Rows are points. Any point is a mix of the corners, with weights that add up to 1. It lies inside the corners' shape when no weight is negative. Is each point inside? If not, which corners have a negative weight?

Corners:
(1): [+0.53,-0.43,+0.25]
(2): [+0.12,+0.14,+0.00]
(3): [+0.15,+0.04,-0.42]
(4): [-1.38,-0.25,-0.22]
Points:
[+0.06,-0.33,+0.08] => inside
[+0.32,-0.26,+0.03] => inside
[+0.73,-0.16,+0.16] => outside (4)
[-0.48,+0.13,-0.41] => outside (1)
[+0.77,-0.03,+0.02] => outside (4)
[-0.31,+0.05,-0.28] => outside (1)

Corners:
(1): [+0.15,-0.40,+0.64,-0.81,-0.83,+0.17,-0.46,-0.22,-0.32,-0.05,-0.82]
(2): [+0.34,-0.39,+0.76,-0.22,-0.32,+0.40,-0.20,+0.75,-0.36,-0.89,-1.11]
(3): [+0.66,-0.10,-0.48,-0.08,-0.16,+0.20,-0.31,-0.48,+0.64,-0.48,+0.56]
(4): [+0.13,+0.64,-0.45,+0.28,+0.12,-0.13,+0.39,-0.18,-0.22,-0.21,+0.43]
(5): [+0.13,+0.46,-0.42,+0.27,-0.19,-0.64,-0.04,+0.38,+0.93,-0.14,+0.00]
(6): [+0.66,+0.44,+0.01,+0.67,-0.27,-0.29,-0.08,-0.19,+0.72,+0.11,+0.92]
(7): [+0.40,+0.74,+0.08,-0.43,+0.29,-0.07,-0.65,+0.15,+0.40,-0.29,+0.02]
(8): [-0.33,+0.15,-0.21,+0.10,+0.32,-0.09,-0.33,+0.72,+0.04,-0.45,+0.89]
(9): [+0.44,+0.11,+0.20,-0.62,-1.14,+0.49,-0.46,+0.59,-0.39,-0.49,-0.79]
(10): [+0.30,+0.20,-0.23,-0.06,+0.27,+0.63,-0.40,-0.08,+1.01,+0.37,+0.09]
(11): [+0.68,-0.10,-0.56,+0.31,+0.61,-0.35,-0.51,+0.20,+0.18,+0.48,+0.12]
(12): [+0.57,-0.44,+0.63,-0.91,-0.57,+0.42,+0.45,+0.55,-0.26,-0.31,-0.36]
Points:
[+0.30,-0.17,+0.10,-0.13,-0.30,+0.13,-0.28,+0.29,+0.28,-0.23,-0.01] => outside (4, 7)
[+0.46,+0.13,-0.24,+0.08,-0.03,-0.14,-0.27,+0.12,+0.39,-0.07,+0.14] => inside
[+0.32,+0.23,-0.44,+0.10,+0.15,+0.06,-0.32,+0.15,+0.33,-0.28,+0.18] => outside (1, 6, 12)
[+0.39,+0.09,-0.08,-0.20,-0.16,+0.27,-0.28,+0.10,+0.38,-0.15,+0.03] => inside
[+0.40,+0.03,+0.06,-0.32,-0.35,+0.24,-0.23,+0.30,+0.08,-0.23,-0.15] => inside
[+0.41,+0.10,-0.12,-0.18,-0.34,+0.11,-0.26,+0.06,+0.23,-0.32,+0.00] => inside
[+0.52,+0.13,-0.23,-0.41,-0.19,+0.00,-0.31,-0.19,+0.38,+0.21,-0.28] => outside (2, 6, 8)

Corners:
(1): [+0.46,-0.17,-0.59,+0.18,-0.66,+0.26,-0.23,+0.30,+0.33,-0.62,-0.64,+0.21,-0.05,+0.51,+0.33,-0.30,-0.08,-0.46,-0.51,-0.36]
(2): [-0.51,+0.31,+0.18,+0.32,+0.62,+0.29,-0.19,-1.07,+0.16,+0.33,+0.10,+0.76,+0.83,-0.48,-0.03,+0.71,-0.59,-0.27,-0.02,-0.49]
(3): [-0.16,+1.11,+0.14,+0.09,-0.16,+0.00,-0.33,-0.27,-0.05,-0.57,+0.19,-0.53,-0.24,+0.06,-0.18,-0.86,+0.61,+0.00,+0.27,+0.32]
(4): [+0.10,+0.35,-0.50,+0.16,+0.16,-0.12,+0.43,+0.10,+0.61,+0.31,+0.27,+0.20,-0.04,-0.80,+0.06,+0.23,+0.66,-0.79,+0.23,+0.17]
(5): [+1.09,+0.26,+0.24,-0.08,-0.22,-0.37,-0.05,+0.39,-0.12,+0.29,-0.23,+0.67,-0.31,+0.60,+0.38,+0.22,-0.03,-0.14,+0.33,-0.09]
(6): [-0.28,+0.33,-0.45,+0.42,+0.50,+0.55,-0.77,-0.03,+0.45,+0.82,+0.57,+0.01,+0.56,+0.17,+0.15,-0.22,-0.37,-0.71,-0.11,-0.18]
(7): [+0.75,+0.35,-0.85,+0.34,-0.57,+0.00,+0.62,+0.04,-0.25,+0.04,+0.26,-0.30,-0.63,+0.20,-0.08,-0.28,-0.70,-0.33,-0.25,+0.11]
(8): [-0.89,-0.09,-0.17,-0.45,+0.72,+0.20,+0.11,-0.09,+0.78,+0.37,+0.14,+0.13,+0.53,+0.28,+0.06,+0.55,-0.52,+0.67,+0.45,-0.21]
(9): [+0.32,+0.15,-0.57,-0.44,-0.49,+0.47,+0.65,+0.51,-0.66,-0.61,-0.15,+0.22,-0.43,+0.46,+0.40,+0.15,+0.40,-0.67,-0.36,+0.04]
(10): [+0.16,-0.55,+0.07,+0.75,-0.76,-0.12,+0.48,+0.11,-0.41,-0.14,-0.19,+0.16,-0.24,+0.77,+0.34,-0.36,+0.37,-0.71,+0.55,-0.54]
(11): [+0.73,-0.18,-0.45,-0.72,+0.01,+0.07,+0.55,-0.15,-0.26,-0.47,-0.30,+0.15,+0.22,+0.36,-0.52,-0.63,-0.10,-0.69,-0.08,-0.09]
(12): [-0.48,-0.14,+0.54,+0.15,+0.28,+0.67,+0.11,-0.34,+0.85,+0.61,+0.29,+0.18,+0.38,+0.11,+0.11,-0.13,-0.62,-0.47,-0.25,+0.66]
(13): [-0.81,+0.45,-0.03,-0.17,+0.58,-0.41,-0.08,-0.36,+0.48,+0.78,+0.09,+0.37,+0.04,-0.26,+1.03,-0.21,-0.26,-0.44,-0.50,-0.02]
(14): [-0.43,+0.69,+0.16,-0.42,-0.17,+0.56,-0.39,-0.33,+0.87,+0.93,+0.20,+0.07,+0.96,-0.89,+0.66,+0.35,-0.94,+0.05,+0.13,-0.41]
(15): [-0.51,-0.07,+0.12,-0.23,-0.11,+0.13,-0.33,-0.20,+0.37,+1.10,+0.54,+0.60,+0.32,-0.65,-0.37,-0.10,-0.13,+0.06,-0.25,-0.42]
(16): [+0.62,+0.47,+0.13,+0.04,-0.25,-0.24,+0.85,+0.43,-0.20,-0.51,+0.15,-0.42,-0.19,+0.36,-0.36,-0.07,-0.02,-0.52,-0.57,-0.60]
(17): [-0.88,+0.61,+0.44,+0.55,+0.21,+0.63,-0.02,+0.14,+0.13,+1.03,-0.69,+0.44,+0.66,-0.50,+0.17,+0.38,-0.89,-0.11,-0.09,-0.05]
(18): [+0.02,-0.24,-0.14,-0.34,-0.13,-0.01,-0.14,-0.17,+0.42,+0.18,-0.19,-1.09,-0.93,-0.30,+0.04,+0.14,+0.47,-0.52,+0.16,+0.00]
(19): [+0.67,-0.22,+0.02,+0.51,+0.24,+0.47,+1.09,+0.04,-0.06,-0.20,-0.06,+0.03,-0.38,-0.17,+0.56,-0.70,+0.35,+0.14,-0.18,-0.23]
(20): [+0.05,+0.38,-0.30,+0.07,+0.03,-0.49,+0.12,-0.25,+0.09,+0.28,-0.01,-1.19,-0.07,+0.11,+0.45,+0.12,+0.98,+0.36,-0.50,+0.57]
(21): [+0.34,+1.01,-0.06,-0.14,-0.22,+0.06,+0.58,-0.70,+0.20,+0.58,-0.25,-0.73,-0.74,+0.54,-0.02,-0.16,+0.66,-0.31,-0.28,-0.28]
Points:
[+0.42,+0.20,-0.01,-0.33,+0.02,+0.19,+0.44,-0.17,+0.09,-0.32,-0.10,-0.08,-0.25,+0.43,+0.10,-0.26,-0.36,-0.27,-0.19,-0.10] => outside (4, 6, 10, 15, 17, 20)
[+0.01,+0.15,-0.02,+0.04,-0.10,+0.18,+0.13,-0.05,+0.19,+0.22,+0.04,+0.20,-0.02,+0.04,+0.08,-0.15,-0.13,-0.38,-0.02,-0.20] => outside (20)
[+0.28,+0.50,-0.24,+0.53,-0.58,+0.48,+0.26,+0.30,-0.06,+0.18,+0.20,-0.34,-0.11,+0.23,+0.08,-0.47,+0.24,-0.48,-0.25,-0.01] => outside (2, 5, 8, 11, 13, 18)
[+0.15,+0.23,-0.40,-0.04,+0.11,+0.13,+0.03,-0.24,+0.28,-0.15,+0.17,+0.28,+0.29,+0.17,+0.50,-0.10,-0.17,-0.22,+0.21,+0.10] => outside (15, 16, 17, 18, 21)
[-0.24,+0.07,-0.13,+0.05,+0.11,+0.25,+0.13,-0.19,+0.29,+0.59,+0.01,+0.46,+0.38,-0.04,+0.29,+0.06,-0.37,-0.21,-0.07,-0.13] => outside (3, 16, 18)
[+0.18,+0.31,-0.07,+0.00,-0.13,+0.05,+0.22,+0.06,+0.06,+0.16,+0.00,-0.06,-0.05,+0.30,+0.13,-0.21,+0.01,-0.11,-0.15,-0.09] => outside (2, 4, 18)
[-0.09,+0.08,+0.04,+0.00,+0.08,+0.23,+0.14,-0.21,+0.34,+0.28,+0.05,-0.03,+0.07,+0.04,+0.11,-0.08,-0.15,-0.36,-0.13,+0.12] => inside

Corners:
(1): [-0.39,-0.90,-1.09,-0.10,+0.51,-0.73,-0.22,-0.44,-0.33,+0.24,+0.01,-0.14,-0.23,-0.06,-0.42,+0.28,+0.00,+0.02,-0.24,-0.07]
(2): [+1.50,-0.37,+0.89,+0.21,-0.33,+0.39,+0.36,-0.18,-0.66,-0.01,-0.25,+0.50,-0.26,+0.44,+0.12,-0.61,+1.43,+0.49,+0.35,-0.37]
(3): [-0.47,+0.72,+0.01,+0.46,-0.46,-0.35,-0.05,-0.30,-0.01,+0.28,+2.47,+0.44,+1.41,-0.08,+0.63,+0.14,-0.50,-0.27,-0.30,+0.55]
(4): [-0.10,-0.70,+0.84,-0.04,+0.19,+0.45,-0.61,+0.45,-0.21,-0.04,-0.69,+0.41,+0.13,-0.43,+0.37,-0.17,+0.44,+0.37,-0.07,+0.27]
(5): [-0.20,-0.01,-0.71,+0.13,+0.24,-0.73,-2.04,+0.35,+0.01,+1.55,-0.27,-0.05,+0.30,+0.11,-0.35,+0.46,-0.61,-0.05,-1.26,+0.22]
(6): [-0.11,-0.08,-0.20,+0.18,+0.04,-0.37,+0.18,+0.43,-0.25,-0.09,-0.31,+0.15,-0.03,-0.56,-0.13,+0.58,-0.11,-0.30,-0.75,-0.44]
(7): [-0.40,-0.32,+0.09,+0.60,+0.95,-0.22,-1.14,-0.03,-0.06,+0.21,-0.59,-0.23,+0.15,+0.45,-0.27,+0.37,+0.39,+0.33,-0.59,+0.04]
(8): [-0.38,-0.05,-0.40,+0.59,-0.44,-0.26,+0.26,+0.04,-0.14,-0.04,+0.30,+1.13,-0.25,+0.05,-0.07,-0.46,-0.34,-0.02,-0.08,-0.30]
(9): [-0.28,-0.23,+0.94,+0.77,-0.40,+0.45,+0.17,+0.09,-0.44,+0.03,-0.04,+0.17,-0.33,+0.55,+0.23,+0.78,+0.17,+0.39,+0.06,+0.51]
(10): [+0.25,-0.04,-0.73,+0.15,+0.49,-0.05,+0.27,+0.04,-0.54,+0.71,-0.18,-0.05,+0.16,+0.20,-0.32,+0.10,-0.12,+0.15,-0.23,-0.10]
(11): [-0.09,-0.31,+0.15,-0.08,+0.22,-0.30,+0.38,+0.01,-0.56,+0.05,-0.86,-0.19,+0.42,-0.05,+0.05,+0.92,-0.09,+0.02,-0.07,-0.57]
(12): [-0.38,+0.13,+0.77,+0.58,-0.16,+0.71,-0.17,-0.60,-0.47,+0.06,+0.24,+1.00,-0.21,-0.13,+0.79,-0.61,+0.25,-0.07,-0.19,+0.50]
(13): [-0.08,-0.47,+0.70,+0.53,-0.12,+0.55,-0.16,-0.35,-0.31,-0.20,-0.55,+0.09,-0.01,+0.05,-0.02,-0.35,+0.05,+0.18,-0.05,-0.13]
(14): [-0.40,-0.17,-0.60,+0.10,-0.12,-0.43,+0.39,+0.40,-0.38,-0.10,+0.20,+0.17,-0.30,-0.11,+0.31,+0.20,-0.43,-0.97,+0.01,-0.37]
(15): [+0.15,-0.34,+0.89,+0.54,+0.26,-0.06,+0.02,+0.16,-0.68,-0.15,-0.71,-0.14,-0.34,+0.25,+0.62,-0.23,-0.27,+0.15,-0.32,+0.35]
(16): [-0.02,+0.06,-0.58,-0.87,-0.35,-0.13,-0.16,+0.32,-0.10,+0.05,-0.48,+0.14,+0.27,-0.27,-0.26,+0.03,-0.28,+0.30,-0.40,-0.63]
(17): [-0.44,+0.02,+0.64,+0.13,-0.01,-0.59,+0.44,+0.05,-0.46,+0.12,-0.27,+0.11,-0.30,+0.09,-0.10,-0.24,-0.38,-0.25,+0.05,+0.18]
(18): [-0.48,+0.03,-0.22,+0.66,+0.45,-0.29,+0.22,-0.47,+1.01,+0.16,-0.11,-0.02,-0.18,-0.02,+0.66,+0.35,-0.14,-0.06,-0.17,+0.53]
(19): [-0.60,-0.20,-0.62,+0.66,-0.53,+0.12,+0.10,-0.18,+0.19,+0.02,+0.03,+0.33,+0.00,-0.24,+0.47,-0.31,+0.71,+0.31,+0.00,+0.30]
(20): [+0.13,-0.70,+0.03,-1.12,+0.12,+0.23,+0.40,+0.27,-0.36,+0.41,-0.06,+0.07,+1.42,-0.47,+0.42,-0.32,+0.36,-0.21,-1.11,-1.11]
(21): [+0.10,-0.15,+0.11,-0.01,-0.36,-0.35,+0.58,+0.29,-0.59,+0.04,+0.73,+0.12,-0.23,-0.49,+0.25,+0.00,-0.21,-0.16,-0.06,-1.14]
Points:
[-0.13,-0.23,+0.16,+0.22,-0.03,+0.00,+0.21,+0.04,-0.32,-0.03,-0.08,+0.20,+0.00,-0.05,+0.20,+0.01,+0.09,+0.01,-0.14,-0.13] => outside (5)
[-0.09,-0.10,-0.08,+0.09,-0.11,-0.22,+0.11,+0.11,-0.26,+0.26,+0.10,+0.28,+0.12,-0.15,+0.10,+0.11,-0.11,+0.00,-0.36,-0.17] => outside (7, 13, 14)
[-0.18,+0.16,-0.05,+0.40,-0.19,-0.27,+0.01,+0.12,-0.02,+0.22,+0.21,+0.28,+0.10,-0.02,+0.28,+0.22,-0.23,-0.01,-0.09,+0.37] => outside (1, 7, 12, 13, 20, 21)
[-0.05,-0.16,+0.09,+0.17,+0.01,-0.03,+0.18,-0.03,-0.29,+0.06,+0.06,+0.21,+0.14,-0.01,+0.18,-0.01,+0.10,+0.02,-0.17,-0.14] => outside (5)
[-0.04,-0.05,-0.07,+0.07,+0.17,-0.23,-0.41,-0.04,-0.08,+0.43,+0.14,+0.12,+0.22,-0.17,+0.20,-0.12,+0.12,+0.09,-0.50,+0.00] => outside (8, 9, 11, 13, 14)
[-0.11,-0.35,+0.45,+0.35,-0.07,+0.14,+0.27,-0.14,-0.20,-0.17,-0.32,+0.24,-0.26,+0.05,+0.36,-0.08,+0.25,+0.13,+0.06,-0.07] => outside (3, 5, 6, 10)
[-0.03,-0.27,+0.01,+0.11,+0.03,-0.07,+0.19,+0.07,-0.28,+0.01,-0.14,+0.12,+0.12,-0.01,+0.05,+0.05,+0.09,+0.05,-0.18,-0.27] => outside (5, 12)
[-0.31,-0.21,-0.12,+0.17,+0.06,-0.20,-0.14,+0.01,-0.21,+0.18,-0.04,+0.10,+0.10,-0.11,+0.10,+0.13,-0.16,-0.01,-0.34,-0.08] => outside (2)
